Every row gives one point. Two turns around zero, p and q, are shown by what they do to some points. Write where each new point lands after one turn and then the other. Backwards means that the second turn is done in reverse. Each puzzle has new turns, and all numbers are rounded.
In the rows, 128 means zero.

Turn p:
[132 158 108] => [163 122 120]
[152 174 174] => [161 176 166]
[119 102 108] => [109 104 113]
[172 131 157] => [132 137 180]
[66 75 93] => [ 76 101  62]
Turn q:
[119  93  96] => [170 117 149]
[126 200 146] => [ 87 133  66]
[151 126 193] => [ 67 149 154]
[138  89  71] => [195 136 147]
[107 132 134] => [121 107 124]
Where do these land?
p, then q: [165 155 180] => [ 64 147 109]
q, then p backwards: [ 89 138 116] => [128 122  86]
q, then p: [125 184 107] => [151  79 103]
p, then q backwards: [128  42 116] => [ 84 146 201]
q, then p: [133 120 120] => [133 130 139]

Turn p:
[145 156 106 114] => [142 104 128  97]
[134  67 192 134] => [103 145 164 203]
[139 119 180 160] => [153 154 154 173]
[103 180 105  96] => [125 134 130  58]
[111 118  83 143] => [120 124  78 120]
[136 127 101 122] => [125 107 112 118]
Turn q:
[ 93 119  83 125] => [117 182 131 110]
[152  97 157 132] => [121 105 102 162]
[136 103  97 121] => [135 157  99 129]
[191 185 158 124] => [185  59 137 116]
[124 121 151 106] => [106 108 116 122]
[ 85 175 164 133] => [101 102 188 108]
[114  97  87 155] => [130 183 124 150]
Where do these land?
q, then p: [160 110  84 132] => [165  92 117 106]
q, then p: [145 148 132 101] => [102 101 132 133]
p, then q: [169 147 136 140] => [143 107 100 157]
p, then q: [ 31 137 131 136] => [139 132 179  46]
p, then q: [134  97 157 131] => [125 126 160 156]

Turn p:
[143 132 140 168] => [145 119 106 162]
[188 105 105  97] => [129 133  76  74]
[ 84 145 163 107] => [104 102 179 136]
[144 186 100 152] => [198 127 136 130]
[153  76  90 140] => [117 176  78 120]
[ 56 124 169 104] => [ 75 114 192 146]
Turn q:
[141 154  72  76] => [ 98 185 172 102]
[108  46 137 129] => [ 93  61 106  97]
[148 157 106 147] => [143 169 114 128]
[154 115 217 145] => [200  66 129 137]
[114 156 143 124] => [136 133 143 158]
[103 141  92 146] => [ 98 156 106 145]
Where do these land?
p, then q: [112 105 119  64] => [103 108 183 158]
p, then q: [111 112 140 135] => [122 123 113 150]
p, then q: [111 168  93 210] => [207 165  82 117]
q, then p: [202 111 147 137] => [128 109  93  60]
q, then p: [104 144 142  93] => [110 105 128 165]

Turn p:
[115 109 110  92 144 132] => [154 111 147 102 108 137]
[113 112  78 113 156 169] => [117 118 156  73 106 161]
[100  98 170 114 192 159] => [181 170 164  88 160 144]
[149 140 141 131  48  96] => [106 109 116 203 107  94]
[161  95 124 143 154 127] => [137 116 127 132 155 174]
[134 174 151 157  62 127] => [ 80 153 110 180 117  86]
[154 193 150 111  94 115] => [122 155  77 164  89  99]
[ 98 104 100 162 174  98] => [128  91 127  81 181 128]
Turn q:
[154 161 164 170 175 117] => [147  94 166 175  91 105]
[ 94 111  92 141  88 140] => [126 147  67 124 150 135]
[117 100 107 121 148 143] => [119 139 132 141 167 137]
[161 139 141 118  49 218] => [ 88 140  87 117  73 224]
[118 148 103  88 145  86] => [166 151 153  93 147 105]
[168 126 135 118 152  71] => [152  84 170 101 136 105]
[ 86 110 155 139 139 119] => [ 98 138 122 143 134  85]
Where do these land?
p, then q: [159 155 105 113 103 184] => [119 167  72 123  91 139]
q, then p: [121 140 118 163 132 164] => [ 78 130 126 126 143 139]
q, then p backwards: [ 90 174 103 146 119 177] => [180 163 176 107 127 145]
p, then q: [118  31 129  96 120  54] => [ 70  28 161 146 162 141]
p, then q: [153 159 123 117 156  79] => [164 119 120 119 175 162]
q, then p: [130 111 159 127 101  87] => [161  87 146 130 115 109]
q, then p: [122 129 124 173 134 176] => [ 69 129 137 118 154 135]
p, then q backwards: [131 125 163  88 158 103] => [127 168  82 141 129 105]

Turn p:
[121 146 103 183 143 127 105 153] => [ 92  91 144 134 118 166 120  99]
[113 116  50 121 132 115 120 127] => [127  84 176 130 112 137 121 174]
[131 140 155 126 131 105 124 102] => [136 162 135 123 110 118 129 108]
[102 137 176 125  79 156 134 145] => [112 146  71 175 134 105 132 121]
[142  96 152 150 139 108 156 143] => [133 128 141 121 173 110 124  94]
[120 120 170 111 142 113 104  72] => [158 168 134 118  94 107 168 107]
[139 110 150  95 149 120 123 150] => [139 156 132 122 163 140 152 138]
[120 128  32 112 135 192 132 121] => [123  50 116  99 103 142 125 204]
[158 140 167 159  90 119 100 128] => [151 145 106 162 119 146 108  78]
[136 145 126  98 141 125 181 140] => [111 151 123  96 155 110 103 157]
Turn q:
[118 138 152 152 115 123 174 124] => [145 137 137 147 174 127 106 144]
[106 122 121 137 102 123 119 118] => [143 114 108 133 120 117 118 149]
[124 142 118 136 158  79 119 107] => [ 95 103 111 105 144 163 121 140]
[114  69 131 106 143 123 165 160] => [127 115 114 134 164  82 140  75]
[149 157 115 130 112 122 175 224] => [158 165 125 167 177 143 209 115]
[119 149 168  98 121  99 170 106] => [117 157 131  96 181 110 109 154]
[111 165 142 134 134 160  42 104] => [ 89 127 146 137  48 134 120 177]
[151 124 113 124 111 137 100 120] => [147 123 133 111  93 135 135 128]
[157 123 115 143 127 153  42 115] => [126  98 154 120  42 146 138 135]
[119 129 102 113 138 135 163 119] => [130 152 101 127 142 133 111 103]
[141  89 131 136 146 153 140 111] => [134 116 148 130 123 118 100  87]
Where do these land?
p, then q: [ 95  95 108 118 134 155 117 110] => [156 116 122 130 172 111 140 104]
p, then q: [113 103 152 132 102 141 149 123] => [126  99 110 115 148 159 126 123]
q, then p: [176 149 127 119 148  31 156 128] => [116 133 106  58 163 120 184 187]
p, then q: [137 151 143 111 146 101 145 115] => [108 157 128 113 124 131 140 160]
q, then p backwards: [164  75 153 123 125 141  92 109] => [124 112  94 166 148 107 139  76]
q, then p: [100 144 108 118  85 157  92 185] => [110 107 136 143 148 110  45 117]
q, then p: [191 143  60 157 143 106 126 124] => [164  92  55  93 121 115 136 158]
p, then q: [114 159 131 113 115 157 142 106] => [148 129  86 128 122 131 155 141]
q, then p: [121 123 150 118 125 162 102 152] => [117 145 135 154 130 104 102 103]
p, then q: [ 96 138 132 125 142 166 159 146] => [110 122  73 141 142 117 134 114]
p, then q: [101 128 144 175 143  91 127 109] => [126 118 132 106 146 110  81 169]

Turn p:
[103  86 137 176 151 184 113  71 164] => [ 75  46 157 155  91 136 145 145 123]
[144 173  97 117 168 144 185 137  71] => [159 163 130 117 176 172 181 150  84]
[ 71 158 165 179 128  95  87  90 169] => [137  53  75 126  89  96 149 124 177]
[147 154 130 187  86  97 105 167 115] => [159 148  79  96  74 141  95 149 134]
[118  72  99  92 152  76 153 148 101] => [115 164 145  95 155  69 133 104  76]
[165 144 117  84 178 167 134 171  83] => [134 189 165 133 181 145 146 183 122]
[162 156 116  74  68 151  89  97 102] => [ 86 178 111 139 147 183 113  94 181]
[140 118  98 112  99 133 121 153 186] => [143 124 175 108 116 133  84 100 153]
[111 142 142 109 115 165 153 158 107] => [154 164 146 168 121 140 149 129 125]
[119  77 179 150 135  68 141  88 182] => [118  52  98 142 130  64  86 102 103]
Turn q:
[127 196 119 144  99 161 117 120 103] => [121 160 175 140  86 164 152 123 103]
[ 93  57 166 120 184 131 132 146 125] => [167 130 115 114 195  73 108 160 147]
[112 179 137 204 136 147  85 114 172] => [149 141 131 100  59 104 163 151  60]
[162  87  93 110 122 146 136  71  94] => [ 93 125 132 188 138  97 153  96 170]
[108 125 176 145 114 160 139 147 160] => [160 141 127 125 103 123  97 181 127]
[189  92  74  94 160 104 191 139  79] => [106 153  78 151 185 148 135  55 192]
[128  94 182  77 179 132 102 149 165] => [164  96  95 147 192 117 106 178 100]
[134 113 183 127 130  66 120 157 105] => [185  78 131  94 153 149 124 121 152]
[108 101 161  88 162  83 126 188  87] => [165 109 134  88 215 153 113 130 150]
[128 136  59 131  83 141 113 124 131] => [ 53 136 137 123  99 139 149 127 134]
[ 80 195 126 141 102 122 132  91 170] => [113 127 162 115  67 124  88 116  66]
[167 161  59 155  66 142 141  89 145] => [ 60 139 120 151  45 144 150  96 135]
Where do these land?
q, then p: [106  90 184  81 148 134 103  82  70] => [128  78  99 136 144  78  87 196  91]
p, then q: [122 166  67 146 144  85 144 126 196] => [119  83  93 207 176 122 114 135 149]
q, then p: [ 83 106 146 161 124 163 136 147  86] => [183 127 112 144 164 114  95 139 161]
p, then q: [159 145 121 159  91  58 106 146 164] => [ 62  72 117 157 148 144 160 139 109]
p, then q backwards: [151 185  83 117 110 111 154 141 123] => [135 158 144 139 155 101 150 184  97]
p, then q backwards: [114 101  99 130 111 185 100 126 122] => [121 153  97 134  69 150 121 118 107]
q, then p: [187 153  85 214 128  86 137 105 151] => [109 133 123 118 132 185 129  20 102]
q, then p: [ 82 136 118 124  74 189 143 104 132] => [168 136  87 154  75 103 125 133 176]
q, then p: [153  84 169  71 164 144 114 148 106] => [140  96 162  95 140 117 119 202  97]
q, then p: [ 83 138 176  85 162 185  91 142  96] => [166 147 104 148 148 108 126 226 114]
p, then q: [141 126 197  91 157 159 146 135 146] => [180 137  91  81 116 104 169 130 123]
q, then p: [157 107  91 158 122  38 162 134 144] => [ 69 105 167 106 153 134 131  49 141]

Turn p:
[101 105 133 101 147 116 136 123 115] => [124 147 108 133 129 132 158 138  97]
[128 135 120 135 141 115 103 136 129] => [117 150 124 124 116 115 118 128 140]
[140 108  91 104 146 120 133 112 126] => [101 136 110 138 128 146 159 104 137]
[150 103 145 139 149 113 125 183 123] => [135 159 146 137 149 107 148 166 161]
[136 147 137 145  56 121 118 126 140] => [161  89 105 127 132 130  76 132 149]
[151 161 144 154  74 123 125 111 110] => [173 112 129 122 130 151  75 115 144]
[126 118 150  99 137 134 126 106 138] => [121 129 122 149 147 121 131 116  96]
[123 136 109 104 145 142 131 144 123] => [122 130 128 109 127 112 158 112 128]
[110 123 103 147 138 173 118 128 121] => [ 93 117 145  85 127 136 128 131 123]
[115 144 148 153 146 122 166 110 155] => [134 109 162 158  94 131 128 138 105]
Turn q:
[159  98 110 106 122  96 137 163 136] => [158 106 151 110 155 164 119 103 116]
[106 158 122 146 135 135 157  95 119] => [131 134  91 165 119 106 146 141 131]
[123 147 121 119 114 135 125 103 152] => [113 114  96 124 123 113 115 128 119]
[136 119 125 137 120 100  95 158 104] => [131 158 167 123 139 134 119 101 113]
[ 92 120 146 131 148 136 137 109 137] => [130 138 111 123 135 108 135 158 158]
[116 137 110 124 147 167 132  95 119] => [120 141  91 139  97 139 129 156 135]
[188 120 143  81 131  95 130 144 134] => [111  94 143 101 166 176 147  99 112]
[123 116 131 161 134 135 127 100 142] => [131 133 111 128 108 109 128 116 162]
[115 136 141 146 125 159 136 111 120] => [114 129 123 149 104 113 131 147 145]
[106 137 122 138 131 123 105 149 125] => [136 154 142 119 126 109 122 133 111]
[115 147 126 164 130 143 112 173 126] => [145 143 166 125  97  99 135 135 106]
[156 100 137  84  98 112 143 134 124] => [116  92 142 130 166 167 107 119 130]
Where do these land?
q, then p: [146 143 101 118 146 139 150 106 140] => [114 105 121 108 135 156 147 122 150]
p, then q: [126 114 133 117 139 144 142 120 105] => [123 127 125 144 123 142 149 151 132]
p, then q: [116 122 145 159 131 163 130 125 127] => [110 141 161 116 142 135 131 153 136]
q, then p backwards: [114 120 121 157 151 133 152 106 111] => [144 126 122 120 128  81 139 147 127]
q, then p: [104 133 135 114 128 118 152 159 128] => [138 158 151 137 140 122 146 142 143]
p, then q backwards: [136 147 137 111 124 106  31 114 147] => [ 83 131 109 144  81 108  76  71 137]
p, then q: [118 108 130 118 129 126 123  98 146] => [143 158 129 145 115 123 118 136 135]
p, then q: [143 116 143 123 146 114 114 127 143] => [137 144 127 131 124  99 145 118 124]
q, then p: [137 122 103 129  88 117 128 188 117] => [142 171 148 129 173 143  92 130 116]
q, then p: [142 154 132 135  99 119 158 138 117] => [126 144 144 134 127 166 120 158 126]
